Each row is a point. The points of each table are mixes of a few directions, plus a little noise. Count the directions of each table, and those that both share. Where both have some left over, give the other angles between the two spaces (their principal angles), to ten degrees, smallest first.
(in the rows, 128 means zero)

First, 7 rows:
202  220
101  94
105  99
111  106
124  123
100  93
154  161
Second, 5 rows:
119  174
128  126
139  72
113  203
141  65
Directions: first 1, second 1, shared 0; angles 50

First (7 x 4):
141  129  154  208
91  130  125  131
59  133  150  222
99  128  112  86
143  127  129  127
174  126  123  95
189  124  103  27
Second (5 x 4):
122  143  137  168
160  132  120  93
146  139  127  126
23  46  122  93
187  180  134  160
Directions: first 2, second 2, shared 1; angles 40

First:
138  136  140  107  108  127
166  159  177  42  47  124
112  115  107  164  161  130
98  103  90  196  192  131
153  148  160  72  75  125
105  109  99  180  177  131
146  143  151  87  90  126
135  134  138  111  112  128
99  104  91  193  190  131
Second:
118  179  158  87  169  126
150  174  123  129  85  91
130  100  135  110  114  136
122  114  104  137  126  80
128  92  107  165  119  142
130  9  143  135  105  249
152  170  128  129  84  108
103  179  129  140  206  121
119  136  124  119  144  100
Directions: first 1, second 4, shared 1

First:
131  128  167  87  82  69  143  116  148
128  116  124  124  129  141  118  128  115
127  105  94  118  134  180  89  92  103
126  144  126  193  182  141  154  206  121
127  61  81  109  143  227  53  99  54
131  167  197  125  97  19  197  173  181
126  174  107  141  130  118  142  83  175
Second:
137  105  141  98  124  170  108  78  124
126  118  142  121  116  102  133  157  118
129  171  77  164  171  192  121  58  164
135  130  116  123  142  182  112  66  140
126  99  165  104  96  73  136  189  100
127  113  147  116  112  102  131  157  114
119  227  26  224  206  192  139  63  196
129  97  164  99  99  92  129  167  103
124  93  175  102  86  48  142  217  93
Directions: first 3, second 2, shared 1; angles 30

First (8 x 12):
60  121  47  62  119  81  113  126  139  214  111  249
110  126  106  110  125  115  124  127  131  151  123  160
137  129  139  137  129  134  130  128  126  116  130  112
131  128  132  131  129  130  129  128  127  124  129  122
135  129  136  134  129  133  129  128  127  120  130  116
172  132  180  171  134  158  138  129  121  72  139  50
110  126  106  110  125  115  124  127  131  152  123  161
170  132  178  168  134  157  137  129  121  75  138  54
Second:
151  148  121  132  105  84  145  143  145  166  115  107
111  109  86  128  171  139  145  114  125  124  98  93
144  197  128  160  122  73  183  136  140  147  83  134
133  166  115  139  113  109  175  112  141  145  115  124
115  135  108  138  153  131  159  115  126  119  106  120
120  72  156  123  150  139  93  164  107  93  150  147
126  100  174  107  88  166  82  128  119  105  198  173
110  133  89  131  161  148  151  96  128  125  98  104
115  72  149  108  114  163  113  130  118  102  188  147
161  173  120  134  95  76  136  139  153  182  103  104
123  102  161  109  136  180  23  131  108  99  153  157
Directions: first 1, second 5, shared 0; angles 80

First, 9 rows:
116  106  106  120  138  98  96  138  140  118  142  162  199  134
143  121  129  126  126  118  123  139  129  117  121  127  123  134
151  120  134  128  118  121  132  140  125  116  119  116  110  138
7  180  124  152  122  224  195  27  108  225  187  120  142  79
161  121  135  124  127  111  119  151  130  105  110  122  106  138
163  125  128  116  152  93  88  163  144  92  102  144  125  135
116  138  135  135  116  153  153  110  119  146  133  112  107  122
140  103  125  130  104  118  139  136  121  123  135  119  141  145
154  139  136  121  147  116  107  148  137  107  102  130  99  127
Second:
159  111  125  137  108  97  130  142  137  138  136  119  126  130
168  131  133  126  118  103  146  132  145  147  109  117  101  129
198  71  130  122  44  99  209  136  117  142  110  81  117  184
107  148  135  112  142  163  149  109  119  122  101  129  116  135
75  146  122  134  168  150  80  125  123  111  153  155  153  103
95  150  137  107  145  178  153  103  112  117  97  130  119  139
135  167  139  114  155  138  140  115  144  141  88  131  88  116
118  116  123  136  125  125  112  134  123  121  149  132  148  125
68  126  125  123  140  178  120  114  98  99  142  139  162  137
196  89  120  151  85  53  120  161  150  151  156  111  129  127
88  151  118  146  178  122  50  138  141  120  167  163  150  82
Directions: first 3, second 3, shared 1; angles 40, 60

First (10 x 20):
167  118  138  189  109  128  112  198  114  83  99  138  187  143  132  123  85  130  146  103
94  149  162  116  104  51  80  68  118  175  209  94  102  223  146  170  133  200  110  120
159  137  148  169  116  116  110  186  136  85  127  127  151  160  98  157  130  148  148  144
131  138  76  171  112  136  45  163  158  155  95  166  148  95  151  98  111  118  109  130
121  118  158  87  135  100  119  142  164  167  176  163  65  144  78  186  166  138  117  190
141  77  152  113  131  149  153  164  116  119  110  154  140  119  139  132  94  117  136  104
89  138  108  66  149  155  127  79  165  150  135  110  73  105  126  140  184  141  123  159
112  191  116  89  167  119  216  38  122  133  166  90  65  97  61  121  211  79  123  192
152  92  128  185  105  126  130  153  67  118  91  143  212  130  196  71  27  106  126  36
116  122  94  96  155  201  186  91  120  95  75  96  137  65  154  83  139  101  144  102
Second (8 x 20):
141  186  160  135  103  148  121  110  128  92  93  180  181  146  177  114  132  146  80  126
144  125  186  68  137  139  152  166  175  148  135  244  80  108  83  179  170  103  85  214
132  135  146  112  127  132  135  130  137  132  127  163  121  125  125  137  138  123  109  147
110  119  90  151  129  112  123  92  96  139  139  57  137  133  149  97  103  132  152  79
94  141  100  128  125  102  140  30  77  171  148  83  136  133  185  73  99  120  109  68
84  90  64  136  144  86  139  50  73  192  174  18  100  121  145  81  90  111  163  58
159  138  148  147  120  155  108  198  161  71  96  154  154  136  108  158  144  149  139  157
162  89  131  147  139  150  107  249  178  79  114  124  115  121  51  186  149  141  187  175
Directions: first 6, second 3, shared 2; angles 80

First (10 x 32):
112  107  106  102  90  59  103  89  133  143  90  111  136  138  107  143  158  139  104  127  165  135  112  102  134  98  117  103  129  165  104  105
152  135  135  126  161  188  141  150  125  121  146  150  118  131  152  100  92  121  131  135  86  135  138  154  120  149  152  134  107  119  128  158
158  87  91  80  124  138  134  80  108  136  99  137  92  136  125  119  118  93  81  137  129  138  117  66  78  144  166  105  127  185  81  140
124  115  144  85  138  144  91  148  159  135  125  143  116  131  155  127  116  158  115  131  104  120  119  168  186  116  117  88  63  129  136  149
140  123  139  165  110  148  168  149  141  55  160  73  97  128  149  180  153  115  119  114  131  104  97  101  128  136  105  132  155  133  140  162
136  137  92  119  151  136  136  136  150  110  100  105  152  177  173  65  97  141  120  152  88  171  160  214  133  115  165  138  63  131  88  165
103  182  150  179  143  110  123  151  109  166  145  156  192  117  98  93  120  148  191  129  131  144  166  178  128  121  121  176  158  68  161  81
128  165  195  146  123  134  94  150  87  186  179  213  165  90  62  123  119  162  173  115  125  128  106  112  130  122  101  122  182  106  177  74
116  117  108  154  128  125  165  120  137  94  122  78  101  119  145  166  152  89  127  122  156  100  143  97  113  150  124  157  152  113  132  135
111  111  121  123  111  99  124  108  131  133  114  112  112  112  117  165  155  114  121  120  163  105  123  87  132  129  112  124  146  131  133  111
Second, 11 rows:
158  122  119  136  151  140  126  140  142  117  138  130  105  128  139  124  137  133  93  143  116  130  116  125  110  122  105  137  148  142  121  136
164  138  134  110  183  158  136  175  144  128  158  150  114  119  144  108  129  151  89  147  106  139  116  149  119  114  99  138  135  167  127  147
191  141  140  102  204  171  152  196  153  109  177  143  104  115  153  101  124  160  67  143  77  142  109  148  108  106  110  137  148  175  109  155
110  125  130  154  83  106  103  87  123  113  101  88  152  126  137  161  132  98  130  108  139  117  136  109  137  151  146  109  137  111  124  109
111  101  98  161  88  104  109  81  123  133  100  124  106  144  110  140  143  109  144  137  160  117  126  103  117  136  112  141  139  96  135  116
129  68  52  163  125  119  118  96  129  168  110  198  29  166  78  98  163  137  147  197  190  126  102  111  82  107  31  197  142  99  157  137
126  150  144  139  146  137  66  138  136  148  116  133  165  103  161  144  150  112  90  146  155  133  132  154  153  150  68  114  120  181  164  119
109  149  148  111  139  134  114  143  122  149  127  140  163  115  134  127  125  129  139  125  141  133  139  152  155  134  121  114  103  151  150  125
120  149  150  98  144  137  146  153  123  134  142  134  152  119  130  118  112  140  142  116  114  135  137  146  146  124  152  117  109  139  129  133
106  149  160  112  95  114  151  118  115  104  126  80  178  121  133  148  100  119  155  78  99  123  148  121  151  138  214  92  118  107  102  117
82  116  130  118  52  88  188  79  99  104  113  87  143  152  88  139  91  118  215  70  109  115  150  90  134  125  249  110  116  43  90  115
Directions: first 6, second 4, shared 0; angles 40, 40, 70, 80

First, 9 rows:
129  131  133  121  141  138  124  119  140  119  126  119  129  131  124  132  137  122  132  114  118  123  134  124  134  125  128  122  126  113  141  122
119  131  150  115  182  161  124  99  159  96  143  108  139  141  120  133  150  122  146  85  95  102  143  110  147  112  140  106  120  89  166  108
83  101  143  167  154  118  168  143  93  126  203  166  148  142  149  100  90  178  140  155  134  97  108  120  116  114  165  122  120  175  105  129
94  106  134  163  135  112  161  147  92  135  184  163  142  136  147  104  92  169  133  160  141  109  108  126  114  121  155  129  124  176  100  134
96  114  151  143  176  142  149  119  126  107  181  138  146  144  136  114  119  153  146  117  112  94  126  112  132  110  157  111  118  132  138  116
177  154  102  96  75  121  90  128  147  146  46  101  103  108  111  154  154  82  107  123  138  172  140  146  131  150  85  145  140  100  131  137
158  145  117  104  107  132  102  120  149  132  78  105  114  118  115  146  151  96  119  114  127  150  140  135  135  138  103  134  134  100  140  129
154  137  103  122  73  105  114  146  118  155  84  129  111  112  126  136  126  112  109  152  152  162  124  146  118  147  103  148  138  140  106  144
141  134  119  122  109  122  119  132  129  136  107  124  121  122  125  134  132  118  121  132  134  141  129  134  126  135  116  135  132  126  124  132
Second:
112  122  143  131  160  141  136  119  134  112  156  129  138  138  129  122  128  138  140  114  114  107  130  117  134  116  143  116  123  122  139  118
143  136  113  128  93  116  123  135  121  147  101  126  113  118  139  138  124  121  122  142  145  145  134  146  124  143  116  142  149  131  108  146
88  98  170  116  249  168  132  110  156  62  217  144  189  156  54  85  153  139  128  84  65  82  85  45  133  64  157  74  19  130  218  47
163  142  96  121  55  99  110  150  115  163  69  128  104  107  130  140  125  107  105  158  160  172  126  154  116  155  95  156  146  140  98  152
129  131  126  132  117  125  129  128  125  135  121  125  120  126  144  134  123  130  132  131  135  129  138  140  130  136  128  134  148  125  115  140
135  134  120  132  104  120  129  130  121  142  111  123  114  122  147  138  121  128  131  136  142  135  141  147  129  143  124  140  156  125  107  148
124  122  134  123  149  135  126  128  135  115  141  133  142  132  107  118  136  128  122  121  116  124  115  109  127  114  130  118  99  131  148  107
132  128  125  126  123  126  125  132  128  130  123  128  128  126  122  128  130  125  123  131  129  133  125  126  126  128  124  129  123  130  128  126
115  122  140  131  155  138  134  120  134  115  150  128  136  135  128  124  128  135  138  117  117  112  129  119  132  118  140  118  121  124  139  119
124  131  130  133  125  129  134  125  126  130  129  124  122  129  147  135  123  133  138  128  132  122  140  138  132  134  133  131  149  122  118  140
144  140  111  134  77  112  128  135  116  156  92  120  101  117  162  148  118  125  130  146  155  147  148  164  126  157  117  151  177  126  89  164
Directions: first 2, second 2, shared 1; angles 80

First, 8 rows:
182  215  143  145  65  85  74  111  154  112  155  115  186  123  215  100  180  147  65  77  130  114  122  84  151  161  73  163  114  164  96  118
148  215  128  104  102  93  54  118  124  115  142  113  142  108  210  86  159  101  65  111  129  133  148  131  163  155  70  157  87  166  84  85
63  86  98  78  201  174  105  182  93  128  96  133  46  128  76  188  69  69  122  193  130  137  152  200  106  135  159  111  130  136  153  103
151  146  139  142  103  108  134  105  139  130  140  125  156  125  151  98  150  145  130  105  128  128  122  105  139  123  113  135  122  124  113  132
51  75  93  73  217  189  95  202  89  126  90  135  31  133  59  217  55  60  114  207  131  133  152  212  94  146  170  108  138  142  166  103
114  78  128  137  145  147  174  128  124  138  120  136  117  135  83  138  111  139  170  141  127  131  121  130  115  106  159  111  144  103  147  147
159  164  143  134  91  82  157  58  131  140  147  123  168  107  171  14  171  143  163  92  124  148  134  102  175  91  93  130  86  107  81  117
157  42  151  211  101  147  233  121  169  136  135  146  180  163  60  181  130  220  193  98  127  101  73  58  81  106  187  109  203  83  181  219
Second, 11 rows:
200  133  106  138  133  152  58  130  155  137  148  133  94  108  121  146  120  160  129  142  121  108  90  111  119  162  138  141  120  146  121  112
173  49  97  116  138  56  93  64  164  142  187  142  65  140  137  132  111  83  188  141  127  68  80  96  70  78  121  156  141  114  146  146
163  111  140  129  102  142  131  118  123  112  163  122  127  177  136  137  131  106  140  144  128  97  95  129  91  125  128  128  186  127  140  152
124  186  148  157  96  158  169  124  96  135  93  149  167  145  120  154  116  195  91  111  109  175  188  210  149  184  155  136  95  92  140  64
116  213  101  141  88  149  127  135  115  112  111  134  158  111  112  221  141  208  41  78  108  176  192  198  174  207  140  176  102  115  146  71
62  78  180  19  117  127  165  86  89  151  149  177  161  112  146  55  162  58  164  156  100  145  128  151  183  77  115  105  167  125  164  183
126  95  138  160  155  130  145  178  142  102  127  70  119  167  136  87  125  66  160  151  174  84  76  43  75  74  105  83  174  157  87  190
75  171  106  55  115  128  107  108  117  143  122  168  150  45  117  165  162  169  72  95  87  186  186  185  232  168  129  171  87  128  157  101
110  61  154  79  143  128  130  141  127  113  165  106  124  147  148  65  153  28  177  168  143  83  58  60  113  57  101  89  209  163  122  225
88  112  118  191  166  81  175  163  144  107  92  75  121  156  128  105  108  93  146  115  175  112  133  73  75  73  111  103  111  127  90  141
169  203  119  226  152  160  112  165  139  156  51  130  127  103  104  139  79  245  102  112  134  175  178  157  130  202  168  122  15  112  90  16
Directions: first 3, second 6, shared 0; angles 30, 60, 90

First, 11 rows:
126  109  111  123  121  134  124  153  112  139  144  108  150  151  104  117  118  108  130  151  157  114  141  137  124  131  141  119  107  125  121  97
134  105  112  118  109  138  132  132  118  124  130  117  168  156  105  110  108  96  128  161  166  97  142  147  133  125  143  113  117  133  132  93
134  155  150  133  131  126  140  83  149  103  100  155  110  97  161  139  132  144  124  105  93  137  112  118  137  121  112  140  160  134  145  166
110  151  139  142  160  112  111  157  131  154  149  126  66  98  145  151  162  175  131  82  89  179  115  98  114  140  111  143  120  115  104  162
130  133  132  127  126  129  131  117  132  121  121  133  128  124  133  128  126  129  127  128  124  127  126  128  130  126  125  129  135  129  132  135
120  138  132  135  141  121  121  137  129  137  135  129  103  115  138  138  143  149  128  109  110  148  123  116  123  134  121  134  125  122  120  142
145  169  164  133  123  128  158  34  165  78  70  180  118  85  183  140  122  145  122  107  79  122  101  121  150  109  104  141  191  146  167  188
123  85  94  117  116  136  113  186  98  154  166  90  166  177  79  107  116  93  132  170  186  105  153  147  119  137  154  108  83  122  110  65
98  152  134  145  175  106  95  193  124  177  171  112  41  99  137  161  181  192  133  69  82  203  115  89  103  153  112  150  101  105  86  161
148  107  120  115  97  142  146  96  128  100  107  131  187  154  115  106  93  84  127  170  166  79  141  155  143  114  142  111  139  142  150  99
139  109  118  119  107  139  138  116  123  116  121  126  170  151  112  112  104  96  127  160  160  95  138  147  134  120  141  116  127  137  140  100
Second, 8 rows:
154  134  153  103  128  125  112  136  136  139  128  140  116  143  113  130  109  134  138  127  115  143  135  122  110  122  141  106  129  131  134  151
159  140  161  126  109  116  150  96  120  125  180  143  172  179  107  121  174  96  147  159  168  157  89  105  139  140  113  143  109  143  134  133
98  95  85  146  131  150  134  123  110  123  107  113  140  111  146  122  102  128  97  133  152  91  142  134  149  121  122  131  127  119  118  103
148  152  156  108  129  114  114  146  147  134  127  136  105  131  115  133  129  136  150  117  97  146  133  134  105  127  141  116  135  133  136  145
7  105  22  225  157  141  163  125  104  99  95  81  112  21  212  138  177  152  70  91  128  78  120  146  184  144  83  208  136  98  97  66
150  128  151  112  133  133  116  120  125  145  137  145  118  146  122  131  111  140  127  126  129  151  125  101  121  124  127  110  122  129  125  163
157  138  146  95  108  117  118  151  148  121  119  125  142  151  93  116  111  103  157  147  119  111  150  166  104  124  161  104  136  141  149  110
152  134  152  108  129  126  114  130  134  139  131  140  118  142  116  131  113  136  136  126  117  145  131  116  113  123  135  108  128  132  132  153
Directions: first 2, second 4, shared 1; angles 90

First, 8 rows:
127  127  92  92  162  99  133  133  217  149  75  23  131  40  136  178  127  77  145  61  140  109  119  150  129  155  141  96  154  91  87  86
143  129  112  121  143  131  109  131  157  141  106  90  133  81  137  135  130  131  137  103  125  115  134  136  127  139  116  120  127  125  130  101
129  136  120  155  136  147  127  172  110  141  109  134  122  98  159  106  105  170  142  101  171  115  171  128  142  139  95  160  111  125  145  136
133  108  143  120  121  114  167  103  58  78  154  174  118  199  117  122  89  102  89  191  131  186  103  85  129  89  165  122  155  121  129  161
152  117  139  153  68  157  132  133  44  61  164  197  106  215  113  63  152  167  95  227  59  158  118  97  128  118  124  112  119  105  175  140
73  156  128  154  108  132  138  188  181  161  112  121  105  111  139  130  168  146  165  72  149  72  162  176  138  177  111  148  104  102  100  146
171  118  150  109  105  129  158  32  101  104  207  139  183  175  113  135  129  88  106  204  107  192  80  119  138  65  154  141  154  167  165  134
99  135  140  124  185  118  60  128  155  192  99  149  125  104  116  153  127  143  144  65  142  79  136  135  95  138  118  126  99  188  96  120
Second:
119  172  117  125  131  135  126  169  175  146  135  115  102  134  169  105  125  123  152  177  110  155  134  102  83  93  135  131  130  158  116  149
108  151  125  125  168  140  148  167  164  140  177  157  97  198  111  113  171  133  135  184  131  124  112  111  127  151  157  152  60  140  116  151
116  116  134  127  163  135  150  134  126  125  169  166  117  191  78  131  173  138  116  144  146  102  110  132  163  177  151  151  62  116  126  133
101  129  133  125  194  143  166  159  147  132  207  192  97  245  59  124  207  142  118  181  152  96  97  122  167  201  173  170  7  122  118  147
135  77  140  132  132  122  135  85  77  108  130  152  155  136  70  155  142  137  100  78  153  94  118  158  185  178  126  129  110  94  140  105
134  75  141  132  133  122  135  83  76  107  132  154  155  137  68  155  143  137  99  77  154  91  117  159  188  180  126  131  107  92  139  105
123  151  122  126  128  131  126  149  153  137  130  119  114  128  153  116  124  125  140  153  118  143  131  114  104  107  131  129  131  143  122  140
135  147  121  128  100  124  111  132  141  134  96  93  130  79  178  120  92  118  142  126  109  155  144  118  91  80  111  110  183  143  127  130
150  146  118  129  68  117  91  116  130  133  55  61  146  18  213  122  52  112  148  99  97  170  161  122  71  43  88  89  244  147  132  119
135  171  114  126  91  126  102  149  163  144  86  74  122  62  212  108  75  113  158  144  96  174  153  106  60  48  107  105  205  162  122  139
150  71  141  134  101  114  118  64  60  103  92  124  173  79  96  160  106  132  102  46  145  105  132  164  173  150  103  110  167  92  146  92
Directions: first 6, second 2, shared 0; angles 50, 90
